Each wall is flat, endless, passes through zero and stands at right angles to its row. A trip goes straight from one point to another. List the walls that it crosses, first one first.
(in the rows, 100 means zero)

Walls:
(1): 39 121
(2): 74 89
(3): 84 86
(4): 102 18
(5): 127 118
(6): 123 97
Trips:
104 51 to 164 190 => 2, 5, 3, 4
139 96 to 124 68 => 3
165 112 to 59 116 => 1, 6, 2, 5, 3
87 105 to 96 51 => 4, 1, 6
87 82 to 105 149 => 4, 3, 5, 2
72 105 to 107 140 => 3, 5, 2, 6

Walls:
(1): 112 75 170 81 79 114 126 98
(2): 103 64 146 127 115 97 96 56
(3): 131 46 88 139 117 137 85 123
(4): 102 33 130 103 31 104 131 140
(5): 83 109 126 5 126 93 29 86
(6): 101 53 43 118 53 125 103 112
Trips:
36 77 119 133 74 143 141 90 to 159 132 123 67 114 51 129 68 => 3, 6, 4, 5
104 129 159 115 62 82 54 95 to 75 12 150 107 120 62 114 50 => 3
63 130 105 65 148 52 73 126 to 125 53 105 68 111 63 143 31 => 2, 1, 4
58 125 79 125 87 119 81 91 to 139 84 82 123 155 97 54 125 => 3, 5, 2, 6
76 73 41 98 128 122 76 87 to 97 70 115 99 114 123 62 52 => 2, 1, 6
145 102 122 145 159 64 94 127 to 109 86 144 121 62 138 122 52 => 1, 4, 6

Walls:
(1): 66 84 82 125 70 102 124 48 122 104 134 74 129 57 119 69 83 90
(2): 84 139 102 58 81 85 159 99 92 70 116 75 62 135 110 82 100 116
(3): 97 121 148 141 71 149 113 117 52 107 60 117 67 148 85 74 147 76
(4): 86 107 69 125 80 111 65 94 70 89 88 85 90 95 38 46 146 72
(5): 68 129 122 74 100 109 114 126 121 140 147 129 90 58 92 69 81 115
(6): 86 106 112 62 75 169 128 132 73 94 118 90 92 88 121 145 124 95
(7): 46 65 116 128 95 135 73 144 170 91 60 86 89 133 144 42 136 132
Trips:
117 84 127 85 109 165 82 47 98 80 127 159 57 131 118 120 129 135 to 110 138 103 122 115 114 61 68 109 55 121 50 134 112 40 111 137 155 => 4, 2, 6, 7, 3
41 67 100 122 131 165 93 80 80 56 79 105 88 113 93 63 129 134 to 115 100 92 123 168 125 195 95 113 85 102 43 101 72 59 146 155 67 => 2, 7
